Every row gives one point. Each copy is the shape, with its points in the same order, stretched, turned, moved and blurred by noise. Some copies are also mirrored. Which?

Shape (6 x 2):
-36	31
87	52
3	-39
-24	-33
24	-33
-13	-32
Copy 1:
-65	21
-46	-109
29	0
19	39
37	-13
26	31
Copy 1 is: mirrored
Copy 2 (6 x 2):
-13	42
-88	-60
30	-23
37	2
14	-41
31	-6
Copy 2 is: mirrored
Copy 3, 6 rows:
-24	-46
113	-6
-12	36
-41	18
11	42
-35	23
Copy 3 is: mirrored
Copy 4 (6 x 2):
-60	21
55	107
20	-30
-9	-42
39	-16
4	-36
Copy 4 is: only turned

Shape (9 x 3):
41	34	-13
-5	-68	-31
-5	-28	-48
45	-7	43
10	22	17
29	-5	-69
-46	74	26
-23	95	-43
11	36	-28
Copy 1 (9 x 3):
43	-30	25
-91	-29	45
-45	-18	55
-9	-52	-37
6	-1	-13
-9	-47	81
46	70	-35
85	48	48
28	-9	36
Copy 1 is: mirrored
Copy 2:
-26	60	-8
5	-45	-71
29	-14	-58
-86	23	-6
-32	13	19
23	30	-62
7	22	84
60	78	58
22	47	-3
Copy 2 is: mirrored
Copy 3:
0	65	5
4	-20	57
-24	1	46
54	26	-7
12	23	-21
-35	48	57
-18	23	-76
-73	71	-39
-25	52	-3
Copy 3 is: mirrored

Shape:
-47	99	12	-36
-32	-90	-58	-11
-1	28	56	14
18	-59	-35	50
-4	-16	46	-17
25	35	-16	8
42	66	-1	-23
Copy 1 (7 x 4):
-76	25	-38	-55
86	-100	-5	15
-39	6	47	-6
59	-47	23	65
-4	-21	49	-27
6	29	-3	21
6	72	0	-12
Copy 1 is: only turned
Copy 2 (7 x 4):
-24	1	-22	-90
4	109	31	65
7	-34	-7	13
34	57	-21	92
9	1	33	18
44	18	-34	4
61	-3	-21	-35
Copy 2 is: mirrored

Shape:
9	-57	7	-22	-27	0
64	42	37	38	59	-7
-19	58	59	-1	48	-30
-6	-53	-32	-69	-6	0
16	-1	-68	-32	10	-35
34	64	39	-18	28	-11
10	-19	59	-35	-23	-96
-23	-21	-2	-53	42	28
-44	5	29	-16	-35	-46
47	-37	-71	-70	-39	15
Copy 1, 10 rows:
69	9	-26	52	13	-6
44	51	-9	-47	-75	39
-30	80	31	-47	-36	30
51	-11	-31	29	56	-25
24	-54	-6	-24	10	-27
3	69	-13	-39	-53	-4
61	58	43	27	-14	-52
10	33	-32	-5	51	31
-18	29	37	28	-1	-14
66	-51	-69	34	34	-59
Copy 1 is: mirrored
Copy 2:
27	-20	18	-12	-15	-64
38	-27	67	32	-19	67
-48	-41	52	-9	-30	48
21	27	-5	-57	9	-64
39	31	-39	-16	35	-7
3	-43	24	-20	-41	47
-7	-121	10	-19	-2	-26
-17	47	48	-53	-17	-21
-35	-56	-16	-3	-27	-32
75	34	-55	-50	-6	-68
Copy 2 is: mirrored
Copy 3:
8	-51	-5	31	18	-18
-76	108	0	16	51	17
-55	100	76	-19	14	-27
-7	-67	-1	-21	25	-16
-18	3	-48	-49	8	15
-44	78	34	-13	38	32
57	35	10	-5	61	-32
-62	-29	40	-14	14	-30
22	10	47	-8	-22	-20
16	-83	-54	-23	19	50
Copy 3 is: only turned

Shape (9 x 6):
-35	43	36	37	-24	50
-75	-31	-39	2	-58	54
-3	61	-95	7	23	23
-54	0	-26	-87	-50	-19
57	37	6	16	-34	-16
51	-23	-32	-82	10	47
47	-31	5	-44	13	-50
54	-33	-61	-24	-6	22
-48	-28	-39	33	-45	53
Copy 1, 9 rows:
40	43	59	25	0	74
-45	8	8	17	43	91
34	61	-81	-15	22	2
-76	31	22	-69	-13	27
24	-12	3	13	-64	-17
30	-72	-25	-61	37	19
-9	-30	16	-37	7	-87
19	-71	-54	-15	16	-22
-24	2	3	47	41	69
Copy 1 is: only turned
Copy 2, 9 rows:
-50	51	23	56	-5	-5
-72	47	11	-86	13	3
45	44	58	-9	33	58
-2	30	1	-109	29	-94
42	34	-59	62	-17	-14
35	3	29	-53	-69	-3
43	-43	-40	-11	-17	-37
38	5	-17	-41	-39	36
-59	44	-1	-40	3	33
Copy 2 is: only turned
Copy 3:
17	33	18	37	-36	11
-46	18	-67	-10	-77	65
95	-47	-37	17	28	53
-3	10	-44	-88	-75	5
38	-51	49	17	0	-13
15	20	48	-69	40	71
-1	-6	39	-42	34	-40
13	-46	14	-19	38	60
-44	-7	-47	28	-47	55
Copy 3 is: only turned

Shape (14 x 8):
-47	2	-3	-53	30	-24	-43	20
76	-5	19	42	-18	15	-17	16
-19	-31	46	15	-74	32	12	35
-23	26	39	22	-42	-39	4	46
7	-4	-49	-80	30	-43	-23	-8
-66	14	-41	-41	41	-15	-26	9
60	5	47	69	5	13	19	44
68	-4	-12	61	-11	36	14	36
62	-23	25	68	-4	23	30	49
-37	-8	21	-58	41	-34	13	-34
-38	50	-8	-35	-10	-25	-6	-44
-31	6	0	-25	40	1	-58	-33
-34	39	-9	-56	27	18	13	0
21	-29	-10	76	-12	-6	27	3
Copy 1:
-30	-36	-4	-30	-27	-13	-40	41
65	18	19	-2	15	43	2	-16
2	-45	-4	64	-22	29	22	-47
-12	16	33	40	-36	-25	5	-28
-9	-8	-50	-57	-12	-23	-2	65
-65	-8	-32	-13	-18	-7	-52	47
44	38	60	19	35	49	6	-26
54	47	8	28	30	67	4	0
50	21	35	43	45	49	12	-6
-55	-29	-21	-39	25	-25	-2	11
-56	14	-38	-41	-38	-20	-5	-10
-32	-28	-24	-52	-2	17	-64	10
-69	-1	-15	-33	-6	28	5	32
28	38	-19	48	54	15	-21	-22
Copy 1 is: only turned
Copy 2, 14 rows:
5	55	-3	-36	-21	-24	-29	-46
68	-78	-28	7	4	-8	8	25
-26	-57	29	-6	-3	54	10	18
19	-12	5	-50	-42	24	-33	56
35	30	-47	-57	-34	-42	7	-75
1	89	-21	-12	-29	-16	-14	-35
82	-56	3	12	-16	-8	18	80
72	-57	-39	46	-25	1	22	36
65	-68	2	35	-30	-1	25	54
6	41	11	-71	-3	-39	40	-14
-2	44	-54	-63	3	13	13	12
6	40	-25	-20	34	-26	1	-36
41	66	-20	-30	-10	15	40	-22
8	-39	-25	22	-31	-19	33	55
Copy 2 is: mirrored
Copy 3, 14 rows:
-36	24	44	-54	52	-18	-16	29
66	1	-19	69	41	17	-9	-16
44	-82	37	34	-11	-45	-34	2
27	2	42	51	-10	-58	-37	18
-24	35	-33	-82	60	-25	30	12
-75	20	24	-35	47	-12	1	52
49	4	15	121	49	-12	-10	-19
45	-22	-32	98	54	0	11	22
46	-28	-3	113	69	-20	-8	-9
-68	7	25	-50	39	-49	13	-32
-50	25	3	-20	-34	-15	13	-1
-55	27	24	-34	35	30	-17	2
-48	3	39	-13	21	-20	59	25
-8	-25	-45	92	32	-27	-37	3
Copy 3 is: only turned
Copy 4:
-24	18	14	-109	41	-29	-13	20
52	-17	24	64	-39	-40	-5	48
8	-5	24	-17	-102	39	41	-8
-48	29	60	-9	-53	-10	5	12
9	8	11	-88	69	-81	44	27
-36	40	-8	-97	63	-15	6	43
9	-20	68	87	-27	-3	-8	71
48	9	21	81	-29	3	27	82
13	-23	37	74	-37	14	34	72
-43	-22	32	-65	70	-21	18	-36
-13	38	26	-44	34	-26	4	-42
4	-1	-8	-67	50	-33	-56	8
3	30	49	-66	59	11	13	14
-12	-4	-19	79	-25	-3	44	30
Copy 4 is: only turned

Shape, 14 rows:
8	4	33	65	33	21	-9	54	-33
-7	-14	53	41	21	-6	-36	27	-4
-22	10	41	-22	29	76	-32	65	-10
32	4	77	24	53	36	13	39	-19
13	-2	33	34	-38	25	-36	40	40
49	-57	20	-37	-63	-9	-4	-53	34
50	-21	16	73	34	71	9	32	-42
3	80	52	51	21	53	8	69	-38
-12	31	81	22	21	44	-21	13	55
5	-55	-23	-68	-40	-80	-6	-33	76
28	-53	-3	50	55	87	-15	-29	-17
-40	-12	80	9	-5	38	-34	8	-32
83	-30	60	50	49	72	-61	40	-25
27	32	-19	-44	-27	-25	-52	-62	26
Copy 1, 14 rows:
-28	7	30	-4	8	50	-7	17	63
-63	35	32	-5	-9	22	-20	-11	54
-62	6	-10	-2	-47	18	72	31	23
-2	50	27	-8	11	39	16	12	67
-45	1	-2	44	-38	37	-26	-40	40
26	54	36	67	-21	-47	-33	-54	-1
11	-11	54	40	48	49	36	45	58
-18	17	-31	-35	-10	73	6	57	40
-54	31	-4	-3	-42	76	5	-38	2
1	-13	22	1	-31	-98	-34	-91	-14
-21	2	89	70	48	40	67	37	7
-79	79	34	15	-45	21	8	25	23
-44	58	31	50	53	51	25	2	87
-25	25	-38	-6	19	-53	-40	-23	-44
Copy 1 is: mirrored
Copy 2 (14 x 9):
26	5	-23	48	-3	56	-20	40	5
35	-8	-3	18	31	32	-29	15	19
-40	-28	9	39	59	83	5	38	3
16	10	52	54	-4	69	18	40	3
-19	-66	1	12	2	15	-36	-2	48
-12	-70	34	-48	-12	-48	47	-77	6
36	-16	-19	45	-59	84	21	21	-4
-19	9	22	80	-6	79	-49	63	-27
-8	-25	64	52	35	52	-58	-11	36
-49	-1	2	-74	51	-73	34	-106	47
50	-18	-24	20	-29	94	20	-39	-6
27	-54	5	48	61	22	-16	17	-27
44	-43	26	-8	-39	121	10	57	23
-44	2	34	-84	20	-4	-46	-68	-30
Copy 2 is: only turned
Copy 3:
43	-2	65	19	4	1	-60	35	38
27	-20	60	-7	43	-25	-57	19	32
16	-27	71	16	22	-3	4	74	64
63	26	54	-7	42	-6	-24	37	59
59	-81	30	9	20	-16	-53	36	64
55	-58	-32	-75	46	-2	22	-39	25
51	5	55	10	-7	57	-51	27	62
57	7	63	17	-33	-22	-63	94	77
43	-22	21	-4	67	-30	-51	62	89
26	-70	-78	-41	68	-40	47	-45	-50
0	7	29	-13	33	86	-36	11	55
2	-15	76	-29	29	-35	-20	16	78
77	-22	116	-27	53	55	-69	60	62
20	-53	-22	-92	26	-13	-25	54	-17
Copy 3 is: only turned
